Each row of a before or after table is a point. The points were changed in one or more steps. Then noise was added and the rows were shuffled. The steps act on columns, c1 being the first. Write out the steps. A step turns or swaps two columns, mirrors them in a line or flattens them onto one, adds a multiple of one to another, or multiplies or shifts one. Angles are multiples of 10 degrees, from the lower column toward the higher: turns from -170 to 170, lines from 10 to 170 but not 90. Use the fewest steps. Two steps may share a column if one is a turn and the other turns, adds or multiplies; they go together, in the order done. Otherwise the lowest column goes first.
(in the rows, 128 means zero)

Before:
[[135  97]
 [102 104]
 [172  73]
 [120  73]
 [144 150]
 [ 78 123]
 [130 108]
 [130 150]
 [147  96]]
After (9 x 2):
[[157 104]
 [143 100]
 [135 155]
 [121 150]
 [138 113]
 [ 82 109]
 [139  71]
 [111  99]
 [190  90]]
Steps: turn c1 and c2 by 20 degrees

Before, 8 rows:
[[134  10 113 127]
 [129 156 136 104]
 [122 163 163 129]
 [167 141 149 120]
 [104 136 122 145]
 [121 164 140 163]
 [166 149 128 114]
 [107 148 159 146]]
After, 8 rows:
[[148 110 117 136]
 [125  76 118 134]
 [ 86 124 138 113]
 [110  97 101 104]
 [121 124 127  91]
 [102 120 154 106]
 [124  98  91 131]
 [136 220 144 199]]
Steps: turn c1 and c3 by 140 degrees; mirror c2 and c4 in the line at 110 degrees

Before (14 x 6):
[[202 107 158 132 144 158]
 [ 76 104 133 144 117 137]
 [ 81 155 152 106 103 150]
 [116 118  94 142 161 152]
 [131  89 126 107 148 160]
 [148 132 114 122 150 157]
 [171  95  95 117 158 126]
 [119 128 159 103 134 176]
 [170 123 102 102 103 149]
 [ 91 154 140  97 183 133]
 [142  44 140 143 120 169]
 [151 117 124 178 165 156]
 [123 133  66 110 145  77]
 [116  84 137 165 149 183]]
After, 14 rows:
[[117 153  95 106 100 123]
 [ 74 149 132 145 120 145]
 [124  82  65 103 135 148]
 [ 92 119 139  66 129 104]
 [119 170 158 111 146 106]
 [170 143  96  95 123 159]
 [170 150 102 136 163 122]
 [145 153 115 106 124 111]
 [202 165 156 117 117 132]
 [153 157 124 121  64 126]
 [142 206 140 143 118 180]
 [ 80 134 154 138 160  92]
 [116 198 138 127  86 139]
 [132 176 129 100 136 147]]
Steps: turn c2 and c6 by -120 degrees; mirror c4 and c5 in the line at 150 degrees

Before, 13 rows:
[[146 147 137 135 159 118 169 122 134]
 [140 109 149  83 114 121 104 122 103]
 [149 169  83  99 160  99 134  90 145]
 [145 139 114 123 186 133 147 100 138]
 [160 165  91 150 150 157 161  99 137]
 [137  54 151 157 138 108 135 109 150]
 [162 120 146 115 143 106  74 164 127]
 [131 149  98 114 133 117 149 137 134]
 [145 100 167 160 119  70 140  88 118]
 [129 175 104 119 128 147 158 130 144]
 [129 126 148 122 119 104  64 148 112]
 [126 121 110 125 164 120  97 151  97]
 [165 116 118 109 124 110  91 173  96]]
After:
[[123 175 160 121 129 146 148 133 145]
 [162  99  98 157 118  69 152  28 111]
 [169 116 123 103 126 108  91 241  98]
 [143 110 100  79 113 121 112 114 112]
 [148 145 133 135 159 118 168 113 132]
 [144 139 147 127 187 133 142  58 138]
 [127 119 134 120 163 119  94 186  99]
 [158 169 173 104 159  99 120  32 150]
 [136 125  89 119 118 103  75 178 114]
 [151 165 173 150 150 156 146  55 132]
 [135 149 164 118 134 116 137 152 136]
 [143  54 110 160 138 108 143  80 145]
 [168 119  90 117 143 105  84 217 128]]
Steps: add -0.3 times c6 to c1; mirror c3 and c7 in the line at 80 degrees; turn c4 and c9 by -10 degrees; multiply c8 by 2.5

Before:
[[113  91 168 103 144 102 131 155 123 114 119]
 [156 125 113 144 159 134 135 106 178 150 129]
 [113 180 118  92 143  85 111  88 126 190 109]
 [146 128  93 105 150 104  69 150 114 159 179]
 [104 177 154 158 156 128  76 118 156 118 110]
 [163 112 119  90  86 154 136 135 106 115 170]
 [ 98 116  90 117 168 130 134 117 133 134 150]
 [103 103 160 167  94  96 121  88 159 106 125]
 [124 109 162 137 111 150 129 117 131 143 106]]
After:
[[113 179 118  38 147  84 111  88 126 193 108]
 [164 114 117  31  87 153 139 135 106 113 169]
 [102 179 153 205 156 130  79 120 155 118 111]
 [113  92 169  66 143 101 133 154 121 115 118]
 [156 124 113 169 158 134 134 107 180 149 129]
 [ 97 116  89 101 169 133 131 117 132 134 148]
 [102 103 162 225  93  96 122  88 159 106 126]
 [125 110 162 152 111 152 129 115 130 143 105]
 [144 129  94  72 150 106  71 150 110 157 179]]
Steps: multiply c4 by 2.5

Before (10 x 14):
[[154 129 134 139  93 116 145 157  99 146 133 180 157 181]
 [204 175 143 125 107 118 148 151 177  95 128 126 115 127]
 [205 165 121 156 134 171 156 137 157 125 115 173 110 155]
 [140 178 124 157 129 145  61 113 147 144  74 119  87 122]
 [111 146  93  78 136 103 142 115 144 150  46  87 106 122]
 [151 106  95 149 117  69  76 133 135 101 151 153 106 140]
 [114 135 127 142 106 119 105  69 122 134 131  98 135 176]
 [180 107 129 117  60 113 159 154  66 140  99 139 102 140]
 [136 142 109 102 108 103 171 121  92 156  82 169 124 106]
 [131  97 140 117 115  81 157 139  94 153  83 115 117 115]]
After, 10 rows:
[[155 141  91  81 134 109 143 114 141 110  51  89 102 162]
 [152  98 138 116 116  84 159 138  92 136  83 119 114 154]
 [ 96 106 100 153 115  72  73 133 137 147 152 154 107 179]
 [139 131 131 141 103 120 100  69 124 117 133 100 135 217]
 [140 176 120 163 130 144  60 112 146 146  73 123  86 166]
 [112 164 121 157 130 174 151 139 159 200 117 171 109 194]
 [142 130 136 142  92 118 146 155 101 156 133 179 156 222]
 [ 77 171 145 124 102 122 150 151 178 198 128 127 112 169]
 [125 103 122 116  57 114 160 156  68 182  95 139 101 186]
 [153 142 108 103 113 105 173 118  89 138  78 170 123 146]]
Steps: mirror c1 and c10 in the line at 50 degrees; shift c14 by 40

Before:
[[106 132  75 157 126 132 120 145 100 151 189 117 105 156 129 112 182 157]
 [178  94 129 132 120 104 218 130 128 143 146 128 132 184 136 187 123 177]
 [120 120  64 122 127  77 144 157 114 116 195 143 121 108 119 122 165 109]
 [115 154  92 129 126 144 165 130 124 120 218 140 134 124 126 127 150 161]
 [130 117 140  93 127 138 141 102 174 133  92  86  94  95 149 147 100 151]
 [ 96 110  82 121 129 147 131 103 207 154  94 139 138 107 135 157 131 126]
 [124 101 136 132 140 147 186 135 120 159 155 101 149 187  92 112 128 153]
 [109 138  81 154 138 138 160 115 167 137  78 101 173 100 170 130 136 134]
 [106  84 102 159  94 122 116 140  99 112 214 125 136 119 119 112 163 152]
 [133 130 120 111 116 143 108 131 197 101  99  95 139 136 161 147 120 118]
 [102 129 101 111  88 116 102 132 177  73  68 115 101 102  96 160 106 149]
 [118 137  85 125 126  93 120  90 140 121 199  96 145 132 125 108 172 162]]
After:
[[176 141 131 133 130 105  70 135  87 145 142 126  51 186  99 186 127 174]
 [110 131  75 156 137 133 120 117 105 152 188 141 150 152 133 111 182 157]
 [108 121  95 158 105 119 138 126  93 113 213 137 133 123  82 116 165 148]
 [117 123  97 133 134 147 106 140 150 117 215 135  96 124 155 130 149 160]
 [ 96 133  79 120 135 146 136 138 229 156  92 100 118 106 107 164 133 122]
 [125  96 136 134 151 147 103  97 151 158 155 128  71 188 101 116 126 155]
 [133 149 138  92 136 137  95  87 182 131  98 104 140  95 121 145 102 148]
 [105 170  80 150 147 140 143 103 181 140  80 115  72 102 141 129 133 140]
 [117 120  59 127 139  77 112 144  36 114 200 156 121 108 117 121 164 107]
 [137 160 119 108 124 148 149  93 217 100  93 133 135 134 135 142 117 117]
 [117 124  83 129 139  94 148  93  87 122 199  98 119 135 142 109 170 160]
 [107 101 106 112  98 121 126 111 155  76  65 133 167 106 132 163 107 148]]
Steps: swap c2 and c15; shift c5 by 10; add 1.5 times c6 to c9; turn c7 and c13 by -130 degrees; swap c8 and c12

Before:
[[ 95 145 126 109 180 145  97 152  98 135 131 105 153 141 133 162 126 109
  117 146 121 100 103 120]
 [112 141 139 117 166  79 110 182  92  74 114  99 133 136 123 185 111 155
  133  99 145 135 106  78]
 [110  47 123 119  95 171 103 162 115 138 155 156 141 123 128 113 162 114
   74 119  94 134  81  46]
 [179 142 115 173 109 144 106 134 103 136 145 126  68  99 106  69 178 130
  155 156 118  98 133 128]
 [128  54 137 149 127 158 123 117 119 122 108 152 117 145 122 116 158 103
   60 149  67 129  51  72]
 [161 136  93 157 116 155 118 106 128 115  99 119 106 129 118  94 186 116
  164 134 124 125 145 101]
 [150 137 104 187 143 140 133 113 111 104 126 179 107 138  97  42 201 114
  199 134 108 131 130 125]
 [109 118 139 100 181 102 120 160 124 109 127  85 162 190 125 135 119 149
  128 132 137 123 121 138]
 [101 126 134 116 181 144  94 189  92 119 113 117 145 187 137 158 156 174
  115 108 158 155  98 122]]
After:
[[115 144 143 119 105  79 162 180  92  71 115  91 132 139 123 185 110 153
  132  98 140 138 103  75]
 [183 140 112 170 153 141 141 135 103 135 144 113  72 100 108  67 178 130
  154 153 118  96 139 125]
 [161 133  94 159 139 157 135 101 129 113  95 102 101 131 118  96 190 113
  164 137 121 120 150 100]
 [ 98 146 130 106  99 146 183 154  99 137 132 109 151 146 131 164 127 105
  112 144 120  98 106 125]
 [101 125 138 116  99 140 187 191  97 114 111 127 146 187 133 156 149 176
  113 106 160 153  98 124]
 [108  47 125 123 169 169 136 161 115 138 154 184 147 123 130 110 158 111
   69 121  94 130  76  45]
 [109 117 140  98  87 100 165 160 121 110 126  85 163 192 125 137 119 146
  127 132 140 124 121 137]
 [151 140 101 184 109 142 135 112 108 107 127 142 103 135  99  42 202 115
  195 138 110 127 124 125]
 [124  54 135 150 131 158 131 117 120 122 110 180 113 143 121 115 159 102
   61 147  69 130  48  77]]
Steps: turn c5 and c7 by 150 degrees; add -0.5 times c19 to c12

Before, 9 rows:
[[173 115 118 223 157 138 196 132  65 156 105  77 175 114 121 128 126 165
  134 157 154 122  95  93 131 127 132 133  75 164 124 171]
 [174 120  93 190 163 119 211 145  84 138 122 102 145 116 143 200 137 151
  122 145 152  92 123 101 130 105 117  98 108 192 153 150]
 [132 155 103 121  79 110  75 142 139 139 152 146 128 129 156 116 110 102
  125 135 123 141 132 133 123 185  99 172 159  84 119 136]
 [100 172  56 185 154 115 125 154  99 108 145 198 136  96 105 136  37 202
  112 165 119 109 124 145 169 133 169  98 139 108 169 149]
 [ 99 145 129 150  63 124  59 139 144 114 121 146 117 109 124 137 123  76
  120 123 153 132  88  97 143 167 130 142 147  86 126 110]
 [153 121 103 116  54 129 101 126 132 141 140 142 168 100 141 121 148  80
  138 110 142 105 119 126 156 156 140 175 139 138 101  67]
 [139 135  97 106  83  90  51 100 123 141 138 158 156 131 140 133 128  73
  141 110 151 117 124  84 132 163 152 146 124 111 109 139]
 [194 135 108 170 191 163 181 115  99 133 144  70 147 123  91 180 124 166
  114 143 149 128 108 117 143  95 127 109  82 176 111 148]
 [128 130 121 140  83 139  99  99 118 112 119 161 140 120 128 123 111  99
  170 110 135 124 133  78 146 139 104 176 175  91 112 129]]
After:
[[ 99 171  55 184 155 116 125 154  92 108 144 198 136  79 105 135  37 202
  111 164 118 108 125 146 169 133 169  97 139 114 112 148]
 [132 155 104 122  78 109  74 143 141 139 151 146 128 136 157 116 111 103
  125 135 122 140 132 132 123 185  99 171 158  97 126 136]
 [194 134 108 171 190 165 181 113 119 133 144  69 148 142  90 179 124 167
  114 142 149 129 110 116 142  95 127 107  82 162 117 148]
 [154 120 103 117  55 129 100 126 140 141 140 144 169 144 140 122 148  80
  139 110 142 106 118 126 155 155 140 176 140 134  92  68]
 [128 130 121 140  84 140  99  99 118 112 118 162 139 140 129 123 110 100
  171 111 135 125 133  78 147 138 104 176 174 102 114 129]
 [172 114 117 224 157 138 197 132  78 155 106  77 174 127 122 129 127 164
  134 156 154 124  96  92 130 126 133 133  74 153 113 171]
 [101 145 128 149  65 124  59 138 135 114 121 147 116 123 125 136 123  76
  121 123 153 132  88  97 144 168 130 142 147  97 109 110]
 [139 135  97 106  83  91  51 101 126 141 138 159 157 146 141 133 126  74
  141 110 150 114 125  85 132 163 152 146 124 118 124 138]
 [173 120  94 189 163 119 212 145  99 141 123 101 145 100 143 201 137 152
  123 144 153  92 123 101 131 106 117  98 108 173 125 151]]
Steps: add 0.3 times c1 to c9; turn c14 and c31 by 70 degrees; multiply c30 by 0.7
